Rows are points. Each copy is the shape, with its points in the same order, turned, moved and blurred by noise. Is it also mirrored, or only turned?
In the rows, zero is written as 128.

Shape (8 x 3):
[[182 156 109]
 [138  98 163]
 [185  81  62]
 [ 92 140 153]
 [141  86 124]
 [ 83 176  57]
 [102 208 182]
 [169  86 132]]
Copy 1, 8 rows:
[[171 133 139]
 [105 109 181]
 [212  45 161]
 [ 77 121 127]
 [112  76 176]
 [129  74  43]
 [ 78 197 104]
 [133  96 196]]
Copy 1 is: only turned
Copy 2, 8 rows:
[[139 179 144]
 [147  83 147]
 [200 163  82]
 [ 91  92 124]
 [159 102 122]
 [ 61 153  54]
 [ 27 117 174]
 [176 115 140]]
Copy 2 is: only turned
Copy 3 (8 x 3):
[[160 139 159]
 [ 95  81 144]
 [189  99  88]
 [ 61 134 136]
 [118  86 114]
 [109 210  89]
 [ 50 173 201]
 [139  75 130]]
Copy 3 is: only turned

Shape:
[[112 123  84  59]
 [159 140 115 131]
 [140  32 118  57]
 [102 145  74 161]
 [125 177 154 149]
 [106  91  52 124]
 [ 80 145 167 112]]
Copy 1:
[[165 104  62 100]
 [144 169 129 106]
 [149 102  95   7]
 [ 98 170  77 169]
 [131 145 162 171]
 [119 145  48 102]
 [121  71 144 146]]
Copy 1 is: mirrored
Copy 2, 7 rows:
[[142 161 142  50]
 [166 113 131 125]
 [119 216  69  95]
 [141  67 113  71]
 [127  83 175 142]
 [135 114  76  48]
 [ 78 122 170 117]]
Copy 2 is: mirrored
Copy 3 (7 x 4):
[[105 148 155  65]
 [161 126 107 121]
 [145  97 222  67]
 [107  89  69  95]
 [122 137  92 175]
 [113  74 119  52]
 [ 84 128 140 163]]
Copy 3 is: only turned

Shape, 9 rows:
[[187 147  84  65 100 177]
 [124 129 107 122 135 183]
 [ 89 138 176 136 159 129]
 [178 136 186 160 126  89]
 [ 87  49 119 151 122  82]
 [141  92 131 118 181 107]
 [159 147  81 146  38  91]
 [140 132 124 158 148 212]
 [134  16 177  87  93 124]]
Copy 1:
[[192 157 108 153  69 165]
 [131 130 106 160 134 161]
 [ 94 127 156 110 185 119]
 [176 189 149 105 204  94]
 [174  54 115 127 194  70]
 [165 105 113  84 173 133]
 [199 163 105 168 116  47]
 [109 153  93 166 167 177]
 [226  57 179 152 184 134]]
Copy 1 is: only turned
Copy 2, 9 rows:
[[126  84  54  94 134 174]
 [140 118 101 156 131 187]
 [142 168 177 151 157 156]
 [171 165 152 119 151  66]
 [101 111 189 199  79 104]
 [160  94 178 162 139 126]
 [ 67 150  67 132 115  79]
 [185 143  89 178 124 181]
 [135 110 192 107  28 146]]
Copy 2 is: only turned
Copy 3, 9 rows:
[[177 114  75  69 140 206]
 [113 139 125  66 120 153]
 [ 91 142 170 126  82 135]
 [176 131 191 150  77 121]
 [ 80  55 162 104 141  69]
 [124 112 180 132 161 132]
 [190  94  60 114 104  82]
 [137 184 155  37 127 142]
 [128   7 191  63 118 152]]
Copy 3 is: mirrored

Shape:
[[ 75 133 133 117 130 142 168  70]
 [128 140 134 113 132 184 125 158]
 [100 123  66 197 130  79 140 123]
 [105 151 143 117 213 154 122 146]
 [141 130 202 163 156 168  82 136]
 [101  87 119 133 152  73 218 104]
 [240 171 149 137  84 151 118 147]
 [ 71 147 116 133 100  79 143 106]
 [184 156 169 149  88 131 127 217]
 [ 61  34 110  83 184 140 121 139]
 [126 100 100 171 142  94 163 121]
 [236 187 153 135  79  79 102 155]]
Copy 1 (12 x 8):
[[151 125 145 124 105 143 186  73]
 [170 127 140 166 121 173 117 152]
 [ 90 100  52 120 125  98 161 110]
 [174 176 121 116 160 164 112 124]
 [157 161 150 215 187 136 115 120]
 [104  79 145  54 140 110 170  88]
 [192  79 151 219 107  78  63 158]
 [ 91 134 124 121  75 112 166  96]
 [127 116 164 192 125  96  75 206]
 [ 92 113 126 101 157 244 119  75]
 [113  83 103 116 151 113 144 111]
 [156 100 146 193  88  28  34 144]]
Copy 1 is: only turned
Copy 2:
[[ 48 106  97 104 156 151 131  99]
 [127 115 134 125 154 207 119 144]
 [103 185  81 152 219 100 124 144]
 [137 162 158  75 160 180  88 121]
 [142 136 179 163 110 183  63 117]
 [ 67 121 135 120 211  69 164 108]
 [211  90 119 208 133 183 151 112]
 [ 78 159  77 127 131 125 156 146]
 [181 139 170 194 137 182 162 165]
 [ 70 108 149  51 197 142  74 203]
 [100 143 119 146 210  95 127 127]
 [223 126 111 202 101 126 180 134]]
Copy 2 is: only turned
Copy 3:
[[134 149 128  98 145 171 140  82]
 [121 114 110 106 107 148 156 177]
 [ 97  48 119 115 205 107 108  92]
 [ 87 138 171  58 120 136 126 168]
 [148 141 191 144 135 141 127 205]
 [157 101 138  47 190 113 153  60]
 [181 131  78 150 136  63 115 216]
 [117 102 133 138 146 115 128  56]
 [152  96 121 153 121  43 177 199]
 [144  52 177  38  90 197 134 108]
 [142  76 133  88 191 115 124 113]
 [174 125  99 164 128   7 101 173]]
Copy 3 is: only turned
Copy 4, 12 rows:
[[117 137 134  88 123 198 142 107]
 [175 120 153 156  85 150 106 125]
 [ 81 101  79 110 132 112 140 182]
 [155 105 183 154 157 167  98 149]
 [131  97 175 193 136 110 112  76]
 [133 130 130  29 161 134 184 141]
 [219 145  73 193 119  96 120  80]
 [ 95 171 122 103 108 151 158 155]
 [213 137 120 194  91  70 166 140]
 [128  96 211  51  98 144  70 144]
 [123  96  90  89 134 115 161 146]
 [193 189  60 201 147  48 138 120]]
Copy 4 is: only turned

Shape:
[[154  88 153 185 107  86 127 180]
 [101 147 184 136  91 201  45 118]
 [132  72 107  66 116 176 175 109]
 [ 59 101  62 200 133 133 144 114]
 [109  59 159 107 173 215 101 147]
 [165  82 119 132 172 170 103 138]
 [169 161 107  77 168 105 174 163]
 [141  74 159 166 161  72  40  55]
 [184 141  94  77 145 155 158 120]
 [ 54 177  95 138  76  96  80 137]
 [158  97  92  88 171 200  64 168]
 [154 200 142 136 113 138 155  59]]
Copy 1 (12 x 8):
[[162  67 197 166 126 149 119 131]
 [ 62 120 131  93  93 141  68 205]
 [121 224 137 178  92 167 123  99]
 [122  96  69 221 144 185 138 147]
 [ 90 200 177 151 152 193  83 187]
 [127 163 160 155 174 166  65 125]
 [200 176 138 102 156 130 148  83]
 [ 58  90 165 194 186  57  80 136]
 [154 195 122 116 131 140  99  76]
 [154  88  57 148  89  96 131 194]
 [154 204 140 137 158 157  27 167]
 [ 84 119  86  86 118 121 136  70]]
Copy 1 is: mirrored
Copy 2 (12 x 8):
[[187 110 151 179  75 162 101 151]
 [ 93 238 152 181 121 148  95  62]
 [ 83 119 131  68  50 150 133 106]
 [176  80 116 154 148 110 139  59]
 [ 58 141 152 114 150 167  49 108]
 [133 140 141  84 114 188  68 110]
 [162 158 102  66  91 170 162 195]
 [206 182 190 122 124  72  23 101]
 [142 176 119  45  82 168 155 139]
 [174 210  77 199 124  75 164  86]
 [104 189  79  72 130 193  58  93]
 [159 206 194  97 119 142 195 114]]
Copy 2 is: only turned

Shape (14 x 9):
[[133 142 119 171  94 121 154 171  93]
 [118  75 131 179  96 137 120 105 151]
 [171 126 150 136 106 153 133  86 102]
 [187  80 140 105 142  52  75 122 118]
 [ 96 172  49 186 120 180 122 144 132]
 [187 198  83 167 148 243  90 152 183]
 [132 128 142 157 183 121 111 121 170]
 [163  85 187 140 158  38 112 146 142]
 [ 96 125 153 108 128  68 106 115 130]
 [ 65 186  57 202 165 180 150 113 141]
 [143  90 143 138 139 156 114 157  62]
 [ 90  66 129 112  86 159 162 139 137]
 [156 142 143 130 165  85 133 135 151]
 [168  95 113 122 179  65 142 107 158]]
Copy 1, 14 rows:
[[111 173  99 131 152 120 199 143 147]
 [119 130 171 181 109 103 171 108 129]
 [148 136 138 123 104 175 164  99 121]
 [180 172 129 162  77 134 130 187  54]
 [ 20 125 121 126 174 120 150 114 133]
 [  7  93 166  63 108 182 122 159 162]
 [116 164 181 113 117 102 102 146 118]
 [192 207 155 144  84  88 135 188 103]
 [172 162 109 160 135  96  98 136 109]
 [ 18 145 150 100 202  94 125  76 129]
 [138 172 155 160 164 184 178 161 121]
 [162  86 154 174 175 107 180 128 143]
 [150 171 135  93 112 100 124 159 108]
 [161 154 157 102 107  85 134 158  52]]
Copy 1 is: mirrored
Copy 2 (14 x 9):
[[111 164  89 102 137  84  92  91 116]
 [119  82 109 137 140  92  80  95 185]
 [151  97 145 126 113 105  97 129 114]
 [170 116 133 153 236 102  73 192 145]
 [116 162  43 105  87 159 148  98 171]
 [239 161  79 142  66 182 175  91 149]
 [137 132 136 167 164 127 163 124 187]
 [142 127 150 160 241  43 107 159 154]
 [100 128 165  88 185  83 104 150 191]
 [ 76 149  65 135  61 163 182  95 182]
 [128 139 138 149 174 141  75  98 102]
 [107  65 111  84 176 104 105  62 155]
 [149 134 132 138 183  88 156 150 145]
 [128  86 114 151 207  96 143 188 154]]
Copy 2 is: mirrored
Copy 3:
[[159 162 103 115 106  75 164 121 148]
 [147 132 150 178 150 118 121 160 126]
 [181 131 164 147 110 154 148  96 116]
 [135  70 204  92 146  87 166 120  51]
 [162 123  55 141 103  75  62  98 138]
 [174 133 130 148  16  96  16  93 138]
 [ 88  76 162 153 111 101 111 111 130]
 [ 86  95 219 121 132  77 200 132  98]
 [ 95 133 154 110 181 108 156  87 105]
 [135 102  38 180 111 103  64  76 179]
 [149 136 105 137  96 107 175 123  61]
 [127 164 106 120 149 164 129 196 130]
 [107  93 166 103 114  84 157 100 140]
 [116  48 176 101 134 110 143 124 126]]
Copy 3 is: mirrored

Shape (14 x 11):
[[ 98 171  59 119  75 165 185 151 115  47 135]
 [156 168 179 181 109 110 155  13 104 165 109]
 [117 123 167 150  76  81 117  55 132 211  86]
 [106 209 157 139 102  81  88  71  99 206  96]
 [147 172 117 170  90 152 181 198  55  81 157]
 [ 96 132  75 195 131 149 155 175 105  45  90]
 [112 106 112  52 195 173 127 123 140 100 131]
 [124 118 130 166  84  54 107  48 102 177 171]
 [ 92 145 142 150 135 192 123 203 122  44 149]
 [198  99 105  67 124 151  56  97 156 106  90]
 [135 167 131 139 136  91 183 191 150  74 125]
 [137 130  57 146 145 160 175 192  73 102 115]
 [114 122 187 114  82  67 130  66  60 141  83]
 [133 109 165 133  62 123 139  73 134 215 103]]
Copy 1 (14 x 11):
[[ 42  89 110 128 106 195 129  90  97 201  40]
 [207 181 191 123 195 135 105  96 185 186  64]
 [203 150 149 183 179 109  95 154 206 148  83]
 [173 176 150 200 159 173  46 120 209 186 127]
 [ 59 120 190 130  68 167  93  63  85 147  63]
 [ 21 143 129 113 152 171 140 104  86 118  68]
 [121  71 118  85 135 176 180 124 128 171 172]
 [174 132 129 146 164 103  81  69 235 140  74]
 [ 62 120 157  85  70 229 150 131 115 104  97]
 [220  83  70 127 158 183 134 128  86 125 141]
 [ 78 184 113 137  68 147 152  92 116 158 110]
 [ 46  79 171 137 136 148 131  80  66 154 109]
 [181 155 148 100 154 102  42 162 174 173 104]
 [192 106 166 187 166 124 118 165 190 143  76]]
Copy 1 is: only turned
Copy 2 (14 x 11):
[[112 115  38 138  86  81 152 159 121 112  87]
 [199 186 208 123  71 165 161 134  38 116 141]
 [116 164 215 143  70 214 149 153  58 105 186]
 [105 151 227 121 117 194 177 186  25 114 119]
 [145  50  89 128 105  96 122  94  72  94  67]
 [142 109  35 176 123 170 136 111 120 115  65]
 [114 149 141 108 160 132 173 120 218 139 126]
 [ 95 173 224 163  53 163 112 119  49 150 136]
 [117 114  73 155 181 110 133  92 139  60  73]
 [113 181 148  57 133 181  71 167 185 122 141]
 [159  71 127 193 118 124 126 166 145  90  84]
 [135  56  66 124 123 146 138 105 127 160  92]
 [113 145 211 113  33 203 171 126  92  74 112]
 [119 147 194 122  74 182 145 139  67 100 218]]
Copy 2 is: only turned
Copy 3:
[[108  97 132  83 159 198  90 149  56 182  51]
 [126 121  96 131 151  49 170  56 130 119 128]
 [176  96 125 139  95  50 145 113 137  96 158]
 [168  65  66 163 164  75 108 122 122  87 182]
 [128 103 103  81 198 204 185 180  94 160  58]
 [ 43  85 153  75 151 197 124 177 101 145  65]
 [138 151 184 179 143 208  58 108 167 129  65]
 [147 127 115 100 106 104 157 101 127 126 217]
 [ 89 139 119 157 154 227 127 177  88  95  39]
 [154  79 169 142 102 211 102  47 160  60 101]
 [113 150 134  47 191 173 101 171 125  98  63]
 [119  70 159  84 172 206 133 167 149 173  58]
 [173 122 198 141 164  68 163 108  92  98 159]
 [200 117 117 146  82  70 153 114 144 107 122]]
Copy 3 is: only turned
Copy 4:
[[ 79 234  84 128  93 143 182 112  71  82 160]
 [ 74  95 105 154 123  55  75 102 189 168 189]
 [ 95 103 153 130  72  59  90 113 211 171 116]
 [ 62 142 196 110  79  88  68 154 195 176 163]
 [ 54 169  72 123 120 130  95 163  23  80 152]
 [124 244 107 158 148 133 104  85  60 104 111]
 [193 151 144 141 143 177 202 156 112 149 159]
 [ 65 115 127 183  94  34 127 161 172 165 113]
 [134 181 100 165 113 206 108 157  54  76 132]
 [237 165 110 114  87  88 151 196 146 151 168]
 [100 176 121  96 176 142 128 139  98  50 112]
 [113 195  86 102 154 136 135 146  37 154 115]
 [111  87 176 125  77  35  93  93 121 134 149]
 [119  98  97  99  54  84 111 119 192 174 108]]
Copy 4 is: mirrored

Shape (18 x 12):
[[107 157 121 155 148 170 113 163 140 208 115 184]
 [ 56 104 135  71  81 181 114 163 144 102 123 160]
 [169  90 113 153 144  86  84 104 130 112 148 103]
 [120  96 114 146 157 109  84 133 110 116 151 190]
 [158 106 177 135 173 139 121 172 152 126 150 146]
 [167 168 112  33 119 133  91 165 150 184 154 132]
 [145 186 194 141 155 118  94 123 130 101 147  90]
 [149 123 188 159 153 105 182 113  92 136 137 175]
 [170 238 117 159 181  73 145 163 126  81 128  25]
 [115 141 144  67 170  86 138  24 131 104  63 119]
 [162 126 130  40 180  88 124 106 117  83 126 166]
 [155 103 160 158 173 108 162  62  83 106 155  49]
 [160 109 132 141 173 169  89 166 123  80  85 152]
 [141  88 186 158 123 101 158 125 125 100 141 151]
 [ 92 164 130 131 130 162 117 141  73  81 121  63]
 [157  87 155 127 181 185 120  86 148 112 145 142]
 [158 142 117 152 134 168 138  99 133 126 143 178]
 [ 39 108 109 153 142 105 102 160 152 113 159 171]]
Copy 1:
[[112 155  71 132 149 166 112 127  80 179 166 141]
 [148 125  81  90 112 193 131 167 202 163 155  65]
 [117  87 145 158 154 130  92 132 159  45 131 138]
 [110 116  83 116 129 154  65 164 135  74 166 133]
 [134 147 155 108 136 188  75 148 135 115 116 160]
 [166 112 109  77 172 132 104  52 179 169 159 157]
 [159 162 202 125 103 116 119 118 132  94 152 129]
 [108 103 149  80 102 139 125 192  81 103 124 175]
 [242 184 182 163 156  82 170 109 120  49 111 171]
 [ 87 124 104  97  54  69 170 105 173  71  77 126]
 [141 110  97  51  89 122 103 109 184  62 108 173]
 [147  63 194 147 101  95 123 150 105  61  63 122]
 [139 153 109 123 113 224 113 118 131  59 128 130]
 [108 102 165 102 121 159 123 207 140  91 127 149]
 [208 129 140 130 108 135 156 132 123  87 131  55]
 [113  96 139 145  63 185  82 123 140 110  99 141]
 [129  94 104 148  86 168 124 140 118 122 162 171]
 [135 161  69 141 141 129  74 211 166 118 160 100]]
Copy 1 is: mirrored
Copy 2, 18 rows:
[[ 65 129 139 130 178 141 108 142 112 150 139 189]
 [110 123 205  87  96  97 174 152  80  71 143 157]
 [143 119 120 137 103 130  90  96 149 126 178  58]
 [132  76 144 139 130 143  92 122  89 114 196 117]
 [127 120  72 113 135 135 130 134 136  79 179 136]
 [122 168 153   7 129 135  81 135 141 133 141 145]
 [201 170 124 145 126 157 126 155 176 110 167 134]
 [185 118  75 149 180 102 147 114  88 133 165 142]
 [211 169  91 141 110 195 109 195 196 160  72  72]
 [207  92 194 107 192  65 151 164 182 156 171  76]
 [203  73 147  49 147 114 112 151 126 120 181  89]
 [209 148 101 153 154 141 186  88 157 153 175  40]
 [136  66 131 131 145 162 123 120 152  62 135 135]
 [178 120  85 154 122  85 147 115 100 101 167 117]
 [171 154 185 145 131 191 179 139 141  99 104  99]
 [134  81 119 117 138 130 178  89 163 106 210 130]
 [145  85 128 124 132 129 139  86 130 160 147 172]
 [ 96 102 157 164  87 135 121 183  63 125 171 120]]
Copy 2 is: mirrored
Copy 3, 18 rows:
[[123 173  91 130 124 132  53 153 155 138  79 100]
 [ 96  57 157 105 145 112  85 169 112 110 108  50]
 [133 104 151 178 139 139 169  73 111 168 103 165]
 [144 102 120 180 145 150 119 168  87 163  95 137]
 [135 145 210 161 130 159 111 153 138 163  79 122]
 [153 129 145  62  93 132 102 104 117 205 150  71]
 [121 172 177 148 156 172 187 101 146 129 120  91]
 [105 190 172 145 131 120 144 187 102 117  95 181]
 [230 178 168 150 164 138 205  63 190 105 179 132]
 [ 92 109 121  58 160 117 246 141 127 130  85 153]
 [171 101 171  72 135 142 189 169  81 169 108 146]
 [102 165 193 147 207 120 184  79 123 126 131 203]
 [177 114 170 146 158 158 115 121 107 121  36 103]
 [ 94 137 193 174 115 118 150 151 110 112  90 151]
 [142 133 154 142 226 119 146 101 126  85 145  81]
 [100 121 183 110 167 184 115 126 123 145  56 164]
 [117 149 133 116 123 177  99 135 104 106 104 164]
 [115  66 113 201 139 129 112 191 156 155 129 105]]
Copy 3 is: mirrored
Copy 4:
[[134 107  88 178 112 196  98 173 125 130 182 169]
 [137 124 118  59  62 172 139 149 175  66 154 130]
 [126  80 114 153 129  47 111 111 118 134 112 107]
 [133  82  77 149 104 104 114 136  86  69 130 134]
 [123  67 147 168 123 127 144 190 131 100 105 143]
 [144 132 158 155  28  99  65 209 152 139 153 143]
 [ 44 102 151 177 100 104 126 124 156 122  84 166]
 [106 126 136 163 134 138 175 142  49 117  99 157]
 [ 53 171 107 244 105  57 149 133 206 168  59 130]
 [150 167 133 104 104  69 130  71 123 142  89 236]
 [166 148 134 134  69  57 118 156 105  80  65 178]
 [ 64 140 143 123 186  47 152 116 105 151  79 131]
 [148  72  83 144 121 146 111 151 155 102  48 129]
 [115  89 149 141 121 120 194 123  89 105 101 121]
 [ 45 160  83 110 109 124 125 128 182 129  88 123]
 [139  92 162 117 176 120  93 144 123  87  93 158]
 [139 134 139 165 139 157  92 118 102  95 116 122]
 [118  97  63 138  96 116 159 130 145  47 185 142]]
Copy 4 is: only turned
